Each row is a point. The ring and each string are closed loops that go straight from each point to the next, and from the last back to the first. Before rounding, they use only three directions, however many columns there are. Count how often each string passes through the ring. Passing back the other way cancels.

Ring (8 x 3):
[[ 11   7 -58]
 [  7  58 -41]
 [-26  77  -8]
 [-50  61  14]
 [-72   9  24]
 [-71 -35   2]
 [-50 -52 -29]
 [-17 -37 -53]]
String (24 x 3):
[[-28  13 -55]
 [-11   9 -26]
 [ 14   6 -20]
 [ 56  12 -50]
 [ 37  14 -25]
 [ 17  13 -10]
 [ 50  32 -26]
 [ 44  61 -61]
 [  1  63 -71]
 [ -8  67 -73]
 [ 20  78 -64]
 [ 46  79 -47]
 [ 32  51 -26]
 [  5  24 -12]
 [-31  29 -41]
 [-11  46 -64]
 [ 12  53 -81]
 [ 54  41 -68]
 [ 53  22 -50]
 [ 26   7 -16]
 [ 36   6 -42]
 [ 39   2 -67]
 [ 28   1 -80]
 [-19  12 -88]]
Times through: 0

Ring (10 x 6):
[[ 41   3 -19  46   6  24]
 [ 41  25  -8  41  16  21]
 [ 27  50  10  25  25  10]
 [ -5  53  21   0  23  -6]
 [-32  33  18 -15  12 -17]
 [-46   7   7 -19  -2 -21]
 [-49 -26 -11 -13 -17 -18]
 [-34 -51 -28   4 -26  -6]
 [ -6 -56 -36  25 -24   8]
 [ 19 -41 -35  40 -14  19]]
String (7 x 6):
[[  3  16  34   8  28   6]
 [ -2  29   1   9  10  -2]
 [ 10  83 -17  15   9  -8]
 [ 49  95   7  35  35  13]
 [ 50  45  27  37  40  25]
 [ 24  14  32  23  32  18]
 [ 25  48  41  17  41  13]]
Times through: 1

Ring (7 x 9):
[[ 58  40   6  -1   0  14   5 -15  -4]
 [ 28  61  14 -12  -9   4  28 -17   6]
 [-21  40  16 -13  -6   3  31 -11   5]
 [-49 -10  -1   1   8  10   9  -7  -7]
 [-34 -42 -22  16  19  17 -16  -8 -18]
 [ 18 -36 -23  21  21  24 -29  -9 -22]
 [ 47  -7 -11  14  14  24 -21 -10 -17]]
String (19 x 9):
[[-32  61  39 -25 -11   5  45  -6  11]
 [ -7  42  35 -16  -2  16  25  -2   2]
 [  2  72  46 -25 -11  10  41  -5  10]
 [ 25  94  16 -22 -22 -10  51 -25  17]
 [ 31  62 -14  -6 -14 -12  31 -31   8]
 [ 19  26 -22   4  -3  -2  12 -25  -2]
 [ 17  37  33 -11   2  22  13  -1  -2]
 [ 35  70  37 -19  -8  13  29  -8   6]
 [ 46  95  15 -19 -21  -7  45 -25  15]
 [ 28  73   1 -13 -16  -9  38 -26  11]
 [ 11  29 -21   2  -4  -5  17 -26   0]
 [  4  25  -9  -1  -2   2  15 -19  -1]
 [-10  41  -8  -6  -9  -7  30 -23   5]
 [-40  56  20 -20 -13  -5  47 -14  12]
 [-42  41  44 -22  -3  14  35   2   5]
 [-32  28  44 -18   3  21  23   6   0]
 [ -7  13   4  -2   4  12   9 -10  -5]
 [-16  17 -28   3  -3  -9  19 -26   0]
 [-40  44  -4 -12 -12 -13  42 -23  10]]
Times through: 0

Ring (8 x 12):
[[ 69  26 -27   6 -40  -6   8   7  26  -5   5   8]
 [ 32  52 -51  -1 -32 -32   2  22  12   8  23   5]
 [-11  51 -50  -8 -21 -40  -3  27   3  17  30   7]
 [-54  17 -39 -14 -15 -31 -10  21   2  26  25  14]
 [-65 -39 -12 -15 -18  -1 -13   2  15  23   5  23]
 [-42 -53  19  -8 -16  19  -5  -9  22  11  -7  25]
 [ 11 -35  42   4 -14  28   9 -13  27  -7 -12  22]
 [ 60  -1  15   9 -28  16  13  -6  29 -13  -7  14]]
String (21 x 12):
[[-77 -21  10 -12   0  -5  -6   6   6  20  11  23]
 [-45  -1  11  -7  -2  -7   0   8   7  12  13  19]
 [-26  -2  -3  -6 -13  -7  -1   7  12  11  10  17]
 [-51  11  13  -7   4 -14   2  12   2  12  17  19]
 [-25  -2 -14  -7 -18 -10  -3   8  13  13  11  16]
 [-24 -15 -39 -11 -33 -10 -11   8  18  20   9  16]
 [-51 -14 -73 -20 -40 -26 -22  17  14  34  17  15]
 [-22   0 -49 -12 -33 -19 -11  13  15  21  14  14]
 [-14  18 -17  -5 -16 -17   0  13  10  11  16  14]
 [-11  20 -21  -5 -18 -19  -1  14  10  12  17  13]
 [ -4   1 -49  -9 -37 -16  -9  11  19  17  11  12]
 [-22  39 -88 -15 -37 -47 -15  30   6  30  31   6]
 [-36  65 -67 -13 -17 -56  -8  37  -6  27  41   6]
 [-46  77 -23  -8   8 -52   3  35 -14  18  43   8]
 [-42  53 -12  -7   4 -37   3  26  -7  15  33  12]
 [-25  22  -9  -6  -9 -19   1  15   6  12  19  14]
 [-44  23  -8  -8  -3 -23  -1  17   1  15  22  15]
 [-22   0 -16  -7 -19 -10  -3   9  13  13  11  16]
 [-29 -35 -46 -14 -41  -4 -16   4  24  24   3  18]
 [-83 -57 -41 -22 -31  -4 -24   3  18  35   5  23]
 [-95 -51 -16 -20 -16  -2 -19   3  12  31   7  25]]
Times through: 2

Ring (8 x 14):
[[ 44  -2  -7 -22  33  16  22  41  -8  10  -9  -5  -3  23]
 [ 48  12  -5  11  36  11  25  32 -35  14 -10  15  24  11]
 [ 28  23  -5  33  19   6  10  -1 -48  11  -1  25  39  -8]
 [  0  29  -8  35   9  11 -14 -27 -54  11  11  21  46 -17]
 [-30  20 -13   6 -13  13 -35 -50 -26   3  22   2  21 -19]
 [-27  -1 -13 -27 -35   2 -21 -43  21 -12  16 -13 -26 -14]
 [ -5 -16 -11 -48 -34  -2   2 -17  48 -17   4 -21 -53  -1]
 [ 26 -13  -9 -43   5   9  17  24  25  -3  -5 -17 -34  18]]
String (24 x 14):
[[  5  11  -8   5  -5   4  -2 -17 -15   1   5   7   8  -9]
 [ -8  15  -9  14 -17   1 -10 -37 -18  -2  10  11  12 -20]
 [-43  31 -13  25 -15  14 -48 -68 -46   6  29  10  42 -30]
 [-55  35 -17  14   4  31 -69 -65 -59  15  38  -1  54 -20]
 [-55  22 -16  -5 -16  22 -60 -66 -28   4  35  -9  24 -20]
 [-50   5 -15 -24 -41   7 -42 -65  13 -11  26 -16 -16 -21]
 [-35   1 -15 -33 -29  10 -32 -45  16  -8  21 -19 -21 -11]
 [ -5   6 -11 -18   1  15 -15 -14  -7   3  11  -8   0   0]
 [  4  -4  -9 -22 -20  -1   5 -14  19  -9   2  -6 -25  -4]
 [  2 -28 -10 -58 -55 -16  19 -16  77 -29  -4 -23 -82  -3]
 [ 10 -37 -10 -80 -43  -9  23   5  89 -27  -7 -35 -95  12]
 [ 18 -15 -11 -57   9  16   7  25  28  -1  -1 -27 -38  24]
 [ 18   0 -10 -28  23  20   1  19  -6   8   2 -12  -3  17]
 [ 37  -4  -9 -38  40  25  12  46  -5  12  -5 -16  -7  31]
 [ 54  -6  -7 -32  44  20  28  59  -4  12 -13 -10  -8  33]
 [ 55  10  -7 -14  75  35  14  66 -45  28  -7  -3  32  37]
 [ 36  11  -7  -3  41  21  10  31 -34  17  -3   4  23  17]
 [ 19   9  -8  -2  16  12   3   6 -21   7   2   3  12   4]
 [ 28   5  -6   2   4   1  19   6  -9   1  -5   9   0  -1]
 [ 54  14  -2  31  19  -4  38  21 -33   6 -15  29  23  -3]
 [ 38  15  -3  30   8  -4  26   4 -31   4  -8  27  22  -9]
 [ 19  11  -6  13  -2  -1  12  -8 -17   0  -1  14   9  -9]
 [  8  22  -9  17  22  17 -11  -8 -46  14   9  11  38  -4]
 [  1  27  -9  25  19  17 -17 -18 -54  15  12  15  46  -9]]
Times through: 2
String (30 x 14):
[[-13 -27 -11 -61 -63 -15   8 -30  79 -31   2 -27 -83  -7]
 [-34 -16 -14 -56 -53  -2 -19 -44  56 -22  15 -29 -60 -10]
 [-29   3 -14 -29 -21  12 -29 -38   9  -5  19 -17 -14  -8]
 [ -4   6 -10 -11  -8   8 -10 -20  -5  -1   9  -3  -2  -6]
 [-18  13 -12  -7  -5  15 -26 -31 -17   3  17  -4  11  -9]
 [-45  28 -16   4   2  28 -57 -54 -45  12  33  -4  40 -15]
 [-61  37 -17  17  -3  29 -72 -74 -59  13  40   1  54 -25]
 [-34  21 -12  13 -23   7 -35 -60 -25  -1  23   6  20 -26]
 [ -6   9  -9   1 -19   0  -7 -31  -5  -5   9   5  -1 -15]
 [ -7  14 -10   2  -5   9 -15 -26 -19   2  12   3  12 -11]
 [-24  26 -13  10   9  23 -39 -37 -45  12  23   2  39 -11]
 [-55  35 -16  16   0  28 -67 -68 -57  13  38   1  52 -23]
 [-41  16 -13   0 -30   7 -38 -63 -12  -5  25  -2   8 -25]
 [-32   4 -12 -13 -44  -3 -22 -57  15 -14  17  -5 -19 -24]
 [-52   4 -16 -27 -44   7 -43 -67  16 -12  27 -17 -19 -21]
 [-40   1 -15 -36 -29  12 -37 -48  16  -8  23 -22 -21 -10]
 [-18   0 -13 -32 -13  13 -21 -24  10  -3  15 -17 -16  -1]
 [-22 -27 -14 -71 -57  -6  -5 -31  77 -27   8 -35 -81  -3]
 [ -1 -30 -11 -66 -51 -11  14 -14  78 -27  -2 -29 -83   1]
 [ 13 -24  -9 -51 -40 -12  24  -4  63 -23  -6 -19 -70   2]
 [ 12  -4  -9 -25  -4   6   6   1  12  -3   1  -8 -19   5]
 [ 12   3 -10 -20  13  15  -2   6  -8   5   4  -7  -1   9]
 [ 24 -10 -10 -48  20  19   8  31  15   4  -2 -22 -25  25]
 [ 36 -22  -9 -64  17  15  22  46  36  -1  -9 -28 -47  33]
 [ 30 -20  -7 -43 -17  -6  31  16  45 -14 -11 -13 -53  10]
 [ 21 -10  -8 -27 -16  -4  20   4  27 -10  -6  -6 -35   3]
 [ 12   2 -10 -20   9  13   0   5  -4   4   3  -7  -4   7]
 [ 11  -3 -11 -33   9  16  -1   9   6   3   4 -15 -14  13]
 [ 10  -4  -9 -23 -10   3   6  -4  14  -6   1  -7 -22   1]
 [  4 -20  -9 -46 -40 -10  15 -13  55 -21  -2 -17 -61  -2]]
Times through: 2
